Each row is a point. The last column is the point's height on a tilted bowl or saddle (a function of degree 2), plus a little noise. Along how many of its main directions does it bend up, bend down or stay straight?

Points:
[[ 43  36 -52]
 [  9 -16 -37]
 [ -2  22 -46]
 [ 45  14 -49]
 [ -5  43 -23]
 [ 33 -36  17]
 [ 27  84  22]
 [ 42 -35  24]
 [ 85  13  63]
 [-24 -32  26]]
Directions: 2 up, 0 down, 0 straight

Points (15 x 4):
[[ 34 -12  11 -10]
 [ 43 -25 -64 -53]
 [ 29 -19  18 -10]
 [ 81  34  44 -26]
 [-54  55 -35 -60]
 [ 12 -36  72 -29]
 [-29 -36 -49 -68]
 [ -2  13   4 -15]
 [-60 -17  49 -34]
 [ 12  78  17 -13]
 [-45  41 -39 -61]
 [  5 -16 -26 -31]
 [ -5  37 -46 -54]
 [ 26 -44  -9 -18]
 [ 10 -34  63 -23]]
Directions: 0 up, 2 down, 1 straight

Points, 24 rows:
[[-38  71 -17  51   4]
 [-15  24 -47  50   5]
 [-13 -85  39 -93  95]
 [ 21 -41 -23 -24  31]
 [-23  16  38  -3  -9]
 [-24 -39 -31 -55  37]
 [ 27  24   0 -12   6]
 [ 20  -4  -5 -75  52]
 [ 38 -12 -18  38   7]
 [ -7  14  25  -8  -6]
 [ 36  57 -48   1  33]
 [ 19  70  -2 -24  22]
 [ 12  23 -12 -37  20]
 [-19  39  16 -45  16]
 [-23  36  14 -38  10]
 [-23 -40   2 -27  11]
 [ 18 -22  36 -10   5]
 [ 74  -5 -78  27  63]
 [ 24  18  37  -9  -1]
 [-17  55  56  24  -5]
 [-34 -18 -66 -26  27]
 [ 95   6  16  43   6]
 [ 28  34 -13  60   1]
 [ 24  82 -21   1  25]]
Directions: 3 up, 0 down, 1 straight

Points:
[[ -4   5 -48 -57  -2 -55  -6]
 [ 10   2   1 -46 -14  55   9]
 [ 26 -17   7 -12  32  33  -2]
 [-40 -34  60  19  43 -87  54]
 [-36  19  27   8 -27 -61  27]
 [ -2   0  54 -21  30  38  10]
 [-32 -65  55  29   2 -31  22]
 [ -8 -85 -64 -40  29 -75 -71]
 [ 35 -42  13 -74  37   8  -8]
 [ 21 -26  35  23 -40 -16  37]
 [-42   8 -78  69  60  16 -95]
 [-62 -38 -42  14 -13  31 -47]
 [ 15  18  -5 -41 -37 -13  20]
 [ 64 -41 -47  22 -10  35  24]
 [ 43  35  -5 -66  42  -6  -8]
 [-29  18  21 -14  52  -5 -16]
 [ 15  39 -15 -11   3 -39 -20]
 [ 31  65 -44   8   5 -91 -50]
 [ 37 -34  38  31 -25   0  49]
 [ 34  10  18 -27  37   5   1]
 [ 15 -95 -13   5   1  66  -9]
 [ 46  17  -3  -6  56  -2 -16]
 [ 18  35 -19   3  23 -22 -35]
 [-38  54  76   7  -7  32  18]
 [ 14  78 -24 -32 -44  65 -14]
 [ 75 -33  25  -9 -13 -21  59]
 [ 26 -30  -5  61  29  36  13]
 [-58 -26  47  35   8  -2  23]
 [-85  70 -63 -15 -34  62 -48]
 [-51  60   0  16  -8  21 -38]
 [ 16 -62  -6 -21  50 -30 -32]
 [-21  15  21   3   5  37 -12]
 [ 40  46  -3  48  15 -13 -30]
 [-15  28  38  41 -33  44   5]
 [-22 -26  86 -57  45   4   4]
 [-47  24 -39 -35  50  36 -60]
 [ 23 -20  10  18 -25  25  17]
 [ 24  -6  71 -34 -36  63  60]
 [  9 -69 -51  58 -71 -46  -6]
 [ 24  19 -30  23 -77 -56   8]
 [-48  -9  24 -25  49   7 -19]]
Directions: 2 up, 1 down, 3 straight
